Each row of a before or after table is a point. The points were changed in one or more steps. Then noise was added and the rows were shuffled. The steps act on columns, c1 being the first. Write out the steps. A step turns or swaps two columns, mirrors them in a line or flattens them onto one, adds a multiple of one to another, or multiplies or shifts one. Angles are multiples of 10 degrees, from the lower column toward the higher: turns from -170 to 170, lines from 10 to 170 but not 90. Use the fewest steps. Two steps may share a column if one is a turn and the other turns, adds or multiplies; they go together, in the order done. Otherwise the lowest column goes first.
In the rows, zero is written as 128.

Before (9 x 2):
[[135 107]
 [108 116]
 [145  86]
 [140 159]
 [174 162]
 [106  98]
 [149 158]
 [176 142]
 [164 141]]
After:
[[101 110]
 [ 99  80]
 [137  95]
 [189 181]
 [191 150]
 [141 178]
 [174 148]
 [154 176]
 [150  62]]
Steps: multiply c1 by 1.3; multiply c2 by 1.6

Before (14 x 3):
[[128 166 189]
 [166  97  98]
 [ 99 117 108]
 [115 166 102]
 [165 141  84]
 [100 195 103]
 [103 127 199]
 [142 186 173]
 [161 103 113]
 [151 186 165]
 [106 114 112]
 [ 93 153  81]
 [126 169 127]
 [ 70 156 103]]
After:
[[ 68 125  80]
 [145  98 166]
 [ 74 187 143]
 [170 156  88]
 [ 68 165 118]
 [156 193 127]
 [154 166 135]
 [183 152 120]
 [152 115 109]
 [158 143 184]
 [ 78 185 152]
 [128 167 139]
 [133 103 157]
 [160 116 109]]
Steps: add 0.3 times c2 to c1; turn c1 and c3 by 110 degrees

Before (14 x 6):
[[135 127 124 150 203 118]
 [190 155 202 112 144 173]
 [136 177 148 122  92 133]
 [131 161 136  26 176 135]
 [184 121 156 180 123 103]
 [161 157 139 179 145 132]
 [ 51 167 144  84 142  57]
 [164 145  82  65 188 168]
 [115  95 170  59 117 114]
 [138 124 108 111 117 129]
 [126 123 130 121 140 141]
 [129 109 150 115 171 234]
 [157 133 204 187 133 163]
 [ 90 127 115 136 125 153]]
After:
[[156 121 204 207 117 152]
 [125 124 133 141 126 132]
 [ 91 141 115 155 115 147]
 [152 170 135 142 117 147]
 [123 112 156 136  93 188]
 [178 103 158 201 137 111]
 [ 69 191 132 104 165  69]
 [135 123 124 169 150  89]
 [167 133  78  85 127 132]
 [197 133 195 130 113 155]
 [105 103 179  80 132 124]
 [170 145 131 199 130 124]
 [143 158 126  47 136 113]
 [139 122 110 131 125 132]]
Steps: add -0.3 times c2 to c3; turn c1 and c2 by -20 degrees; shift c4 by 20; flatten c5 and c6 onto the line at 120 degrees

Before, 10 rows:
[[160  90 163 109 111 113 142 175]
 [150  91 177 193 131 146  98  99]
 [109 121 104 122 142  63 102 147]
 [145 104 135 179 103  91  62 162]
 [123 127 107 150 114 147 121 106]
 [ 74 149 113 131 170 119  72 163]
 [105 156 126  86 102 154  71 120]
 [148 199 182 120 153 149 114 163]
 [189 134 151 111 109 149 113 177]
 [119 113 118 159 192 131  97  79]]
After (10 x 8):
[[173 121  95 104  51 154  96 111]
 [172 133  79 181 133 165 103 105]
 [187 150  32 134 128 127  72  72]
 [110 185 162 121 138  88 113  85]
 [159 124 181 124 177 100 115 111]
 [216 126  95 124 170 195  60 125]
 [ 94  90 186 156 174 137 140 112]
 [151 128 109  99 121 133 118 154]
 [136 106 151  73 105 178  97 143]
 [192 136  64 137 139  74  70 153]]
Steps: add 1.5 times c7 to c3; turn c1 and c3 by 60 degrees; turn c4 and c6 by 130 degrees; turn c2 and c6 by -20 degrees; turn c5 and c8 by -130 degrees

Before (9 x 9):
[[150 114 145 153 110  49 143 111 133]
 [149 170 151 149 107 163 125  90 126]
 [132 168  80 150 107 166 167 149  16]
 [128 164 149 124  36 116 105 156 118]
 [132 121 176 158 111 148 108 145 133]
 [188 160 132 154 106 171 110 143 139]
 [158 155 153 133  99 155 199 153  59]
 [139 157 154  44  89  79 116 149 124]
 [142  83 160 155  56 147 109 113 118]]
After (9 x 9):
[[134 169  79 150 102 158 146 163  18]
 [131 155 155  50  96  76 152 116 125]
 [160 154 154 137  94 157 150 193  63]
 [132 124 171 163 112 146 150 107 140]
 [185 163 134 158 106 169 141 108 138]
 [146  81 165 150  60 143 108 110 120]
 [143 117 151 150 110  51 109 154 125]
 [143 172 143 155 109 159  88 117 129]
 [134 167 145 127  31 112 158 103 121]]
Steps: swap c7 and c8
